Rows are points. The last column is the point's height on a tilted bowl or saddle (a function of degree 2), plus a little noise. Along how many of its main directions does it bend up, bend down or stay straight?

Points (17 x 4):
[[-0.01  0.26  0.45  0.11]
 [-0.09  0.33  0.79  0.18]
 [-0.09 -0.13 -0.02  0.06]
 [ 0.04 -0.04 -0.17  0.04]
 [-0.40  0.32 -0.27  0.23]
 [ 0.40  0.02 -0.41  0.10]
 [-0.11 -0.06  0.26  0.12]
 [ 0.37  0.02 -0.12  0.04]
 [-0.03  0.18  0.18  0.05]
 [ 0.11 -0.50 -0.24 -0.30]
 [ 0.36  0.13  0.24  0.25]
 [-0.14 -0.15 -0.69  0.50]
 [-0.39 -0.59  0.25  0.89]
 [-0.25  0.36  0.37 -0.16]
 [-0.04  0.07 -0.10  0.08]
 [ 0.35 -0.23 -0.05 -0.24]
 [-0.05 -0.21 -0.14  0.05]]
Directions: 2 up, 1 down, 0 straight

Points (22 x 5):
[[-0.18  0.27 -0.10  0.43  0.31]
 [-0.26 -0.36  0.31 -0.13  0.26]
 [ 0.19 -0.32  0.01 -0.04  0.17]
 [-0.18  0.22  0.40 -0.29  0.31]
 [ 0.02 -0.34 -0.20  0.31  0.27]
 [ 0.01 -0.05 -0.75 -0.32  0.25]
 [-0.18  0.31 -0.03 -0.15  0.16]
 [ 0.34 -0.13  0.71  0.07  0.52]
 [-0.71  0.22 -0.07  0.36  0.43]
 [-0.42 -0.14  0.27 -0.10  0.24]
 [ 0.38  0.21  0.02  0.03  0.21]
 [-0.36 -0.11  0.12 -0.13  0.18]
 [ 0.12  0.31  0.02 -0.18  0.17]
 [ 0.04 -0.27  0.17  0.59  0.44]
 [-0.34  0.13 -0.24 -0.08  0.15]
 [ 0.27  0.25  0.12 -0.10  0.20]
 [ 0.38 -0.27 -0.58  0.08  0.31]
 [-0.29 -0.36  0.42  0.21  0.36]
 [-0.30  0.69  0.11 -0.25  0.39]
 [-0.11  0.00  0.28 -0.23  0.20]
 [-0.26  0.22 -0.10 -0.11  0.14]
 [-0.11 -0.04 -0.52  0.22  0.26]]
Directions: 4 up, 0 down, 0 straight

Points (49 x 7):
[[ 0.24  0.18  0.26  0.03  0.34  0.33  0.20]
 [ 0.48  0.28  0.00  0.18 -0.30 -0.45  0.40]
 [-0.02  0.17 -0.04  0.22 -0.07  0.13  0.21]
 [ 0.03 -0.55 -0.25 -0.58 -0.33 -0.35  0.19]
 [ 0.11 -0.03  0.28  0.19 -0.24 -0.74  0.30]
 [ 0.74 -0.06  0.40  0.24  0.30 -0.52  0.64]
 [ 0.08 -0.34  0.17 -0.04  0.18  0.07  0.14]
 [-0.21  0.04  0.14  0.56 -0.31 -0.04  0.27]
 [ 0.11 -0.10  0.24  0.38  0.17  0.01  0.29]
 [-0.02  0.08 -0.17  0.09  0.30 -0.06  0.10]
 [-0.33  0.18 -0.15 -0.06  0.08  0.21  0.10]
 [ 0.61  0.27  0.18  0.22  0.10 -0.04  0.38]
 [ 0.26  0.16 -0.10  0.50  0.25  0.42  0.47]
 [-0.33 -0.01  0.02  0.38 -0.10 -0.12  0.06]
 [ 0.38 -0.17  0.10  0.51 -0.29 -0.35  0.33]
 [ 0.68  0.20  0.04 -0.22  0.17 -0.20  0.15]
 [ 0.00  0.36  0.45  0.50 -0.07  0.51  0.62]
 [-0.22 -0.23 -0.11  0.59  0.18  0.14  0.18]
 [-0.05  0.55 -0.81 -0.35  0.11  0.13  0.46]
 [-0.41  0.15  0.38  0.12  0.20  0.00  0.13]
 [-0.11 -0.10 -0.09 -0.31 -0.18 -0.33  0.07]
 [ 0.47 -0.12  0.05 -0.34 -0.19 -0.20  0.10]
 [ 0.19 -0.47 -0.17 -0.10  0.01 -0.17  0.05]
 [-0.13  0.01 -0.14  0.48  0.17  0.45  0.36]
 [-0.06  0.01 -0.46 -0.42 -0.34 -0.13  0.23]
 [-0.29 -0.05 -0.24  0.20  0.10 -0.11 -0.01]
 [ 0.27 -0.27 -0.22  0.30  0.02 -0.29  0.06]
 [-0.14  0.28 -0.36  0.25 -0.04 -0.01  0.18]
 [-0.05 -0.38  0.14  0.10  0.72 -0.69  0.46]
 [-0.20 -0.18  0.41  0.00  0.00  0.39  0.22]
 [-0.04 -0.09 -0.20 -0.03  0.04 -0.26  0.00]
 [ 0.03 -0.14 -0.16  0.16 -0.38 -0.52  0.07]
 [-0.27 -0.20  0.32 -0.42  0.21 -0.61  0.23]
 [-0.37  0.43  0.07 -0.28  0.22  0.10  0.06]
 [ 0.17 -0.05  0.07 -0.34  0.25 -0.35  0.11]
 [ 0.62 -0.23  0.24  0.06 -0.45 -0.15  0.38]
 [ 0.07 -0.15 -0.31  0.27  0.45  0.37  0.31]
 [-0.17  0.01 -0.43  0.60 -0.62  0.27  0.60]
 [-0.02 -0.21 -0.21 -0.28  0.05  0.00  0.03]
 [ 0.46 -0.19  0.06  0.03 -0.02 -0.28  0.16]
 [ 0.05  0.20 -0.26 -0.09  0.05  0.08  0.11]
 [-0.07 -0.07  0.23 -0.38  0.25 -0.05  0.06]
 [ 0.56 -0.26 -0.17 -0.49  0.18 -0.29  0.05]
 [-0.21  0.28 -0.19 -0.04 -0.15 -0.46  0.10]
 [-0.46  0.07 -0.01  0.41  0.24  0.09  0.09]
 [-0.06 -0.06  0.09 -0.34 -0.13  0.21  0.07]
 [-0.08  0.29  0.40 -0.09 -0.16 -0.12  0.24]
 [ 0.14  0.10  0.12  0.11 -0.46  0.39  0.44]
 [ 0.71  0.53  0.28  0.44  0.41  0.39  0.70]]
Directions: 4 up, 1 down, 1 straight

Points (61 x 9):
[[ 0.35  0.06  0.33  0.39  0.26  0.26  0.21 -0.17  0.11]
 [-0.16 -0.01 -0.06 -0.19  0.32 -0.24 -0.56 -0.25  0.26]
 [ 0.62 -0.18  0.12 -0.07  0.13 -0.21  0.10  0.00  0.19]
 [ 0.30 -0.96  0.41 -0.63  0.33 -0.14  0.72  0.01  0.46]
 [ 0.07 -0.34  0.16  0.02 -0.13 -0.03  0.17 -0.13  0.08]
 [ 0.48 -0.13 -0.20 -0.30 -0.06  0.40  0.34 -0.39  0.32]
 [ 0.36  0.07 -0.21 -0.14 -0.14  0.15  0.13  0.01  0.19]
 [ 0.25 -0.06 -0.37  0.50 -0.65 -0.32 -0.45  0.01  0.61]
 [-0.27 -0.02  0.15  0.32 -0.38  0.24 -0.39 -0.38  0.32]
 [ 0.22  0.04  0.41 -0.26 -0.35  0.12 -0.36  0.24  0.30]
 [-0.42 -0.18  0.21  0.08 -0.21  0.06 -0.15 -0.14  0.13]
 [ 0.08  0.21 -0.69  0.57 -0.07 -0.22  0.31  0.14  0.47]
 [ 0.47 -0.15 -0.45 -0.36  0.12 -0.05  0.02 -0.27  0.27]
 [-0.37 -0.26  0.27  0.19  0.04 -0.57 -0.19  0.57  0.45]
 [-0.26  0.01 -0.28  0.06  0.12 -0.31  0.23  0.74  0.34]
 [-0.20  0.26 -0.48 -0.02 -0.14  0.00  0.19  0.24  0.19]
 [ 0.02  0.14  0.27 -0.15 -0.28 -0.25 -0.07 -0.06  0.06]
 [-0.41  0.41  0.15 -0.07 -0.06 -0.02 -0.13 -0.53 -0.02]
 [-0.28 -0.48  0.10 -0.02 -0.24  0.22  0.35  0.31  0.23]
 [-0.15 -0.17  0.20 -0.60  0.48 -0.29  0.04 -0.21  0.19]
 [ 0.26 -0.11  0.16 -0.03 -0.74  0.02 -0.01  0.25  0.37]
 [-0.23  0.09  0.13 -0.19 -0.18 -0.11  0.63 -0.37  0.05]
 [ 0.06  0.48 -0.66  0.09 -0.06  0.20 -0.36  0.29  0.42]
 [ 0.22 -0.20  0.44  0.27  0.06 -0.43 -0.19 -0.51  0.27]
 [-0.47 -0.44  0.15 -0.17 -0.03 -0.33 -0.21  0.10  0.24]
 [-0.03 -0.08  0.18 -0.11 -0.66  0.34  0.27 -0.03  0.24]
 [-0.33 -0.23 -0.47 -0.47 -0.27  0.10  0.03 -0.10  0.23]
 [ 0.08  0.00  0.30  0.26 -0.15  0.26  0.00  0.20  0.18]
 [-0.06  0.18 -0.18  0.22 -0.21  0.10 -0.01  0.28  0.22]
 [-0.40 -0.09  0.00 -0.31  0.06 -0.10 -0.06  0.60  0.26]
 [ 0.21 -0.64  0.25  0.33  0.02 -0.20 -0.25  0.39  0.38]
 [ 0.20 -0.02  0.38 -0.22 -0.65 -0.34  0.21 -0.31  0.24]
 [ 0.02  0.38 -0.29  0.01 -0.22  0.20 -0.48 -0.39  0.30]
 [-0.05  0.05  0.01 -0.19 -0.04 -0.07  0.01  0.18  0.07]
 [-0.21 -0.19 -0.03  0.18  0.17 -0.30  0.06  0.40  0.24]
 [ 0.33 -0.16  0.21 -0.05 -0.03  0.06 -0.11  0.01  0.14]
 [ 0.04  0.50  0.05 -0.15 -0.50 -0.12  0.02  0.12  0.15]
 [ 0.43 -0.52 -0.28  0.67  0.45 -0.34  0.00 -0.77  0.61]
 [ 0.24 -0.46  0.27 -0.31  0.15 -0.16 -0.20  0.18  0.23]
 [ 0.16  0.24  0.18  0.14 -0.15 -0.27 -0.18  0.24  0.22]
 [ 0.12 -0.14 -0.12 -0.30 -0.27  0.32  0.00  0.12  0.22]
 [ 0.02 -0.14 -0.07 -0.15 -0.02 -0.43 -0.23 -0.23  0.16]
 [ 0.13 -0.08  0.17 -0.08  0.40 -0.47  0.08 -0.10  0.17]
 [ 0.26 -0.03 -0.12 -0.30  0.05 -0.06  0.32 -0.64  0.20]
 [ 0.06 -0.20 -0.24 -0.05  0.24 -0.65 -0.35  0.37  0.36]
 [ 0.22 -0.44 -0.07  0.10 -0.05 -0.02 -0.02  0.23  0.19]
 [-0.30  0.01 -0.22 -0.34  0.00 -0.49 -0.27  0.08  0.14]
 [ 0.28  0.11  0.17 -0.32  0.14 -0.09 -0.14  0.08  0.14]
 [-0.07 -0.14 -0.32  0.11 -0.04 -0.22  0.39 -0.33  0.21]
 [ 0.34 -0.08  0.08 -0.12 -0.15 -0.10  0.28  0.20  0.15]
 [-0.31 -0.60 -0.13 -0.21 -0.02  0.58  0.07  0.20  0.41]
 [-0.06  0.10  0.74 -0.08 -0.41 -0.14  0.53  0.40  0.17]
 [ 0.08 -0.23 -0.47 -0.02 -0.30  0.70 -0.46  0.00  0.60]
 [ 0.38 -0.17 -0.26  0.14 -0.99  0.01 -0.01 -0.01  0.60]
 [-0.02  0.54  0.17 -0.49 -0.14 -0.32  0.37 -0.06  0.07]
 [-0.28  0.11  0.32  0.19 -0.43 -0.01  0.07 -0.22  0.07]
 [ 0.15 -0.08  0.12  0.18  0.21 -0.03 -0.11  0.15  0.16]
 [-0.26  0.47  0.08 -0.04  0.12  0.06  0.33  0.13  0.05]
 [ 0.03 -0.28  0.48  0.10 -0.38  0.06 -0.52 -0.12  0.35]
 [-0.10 -0.12 -0.37 -0.22 -0.05  0.25 -0.43  0.51  0.39]
 [-0.17  0.21  0.21  0.26  0.78  0.03  0.44  0.08  0.24]]
Directions: 6 up, 0 down, 2 straight
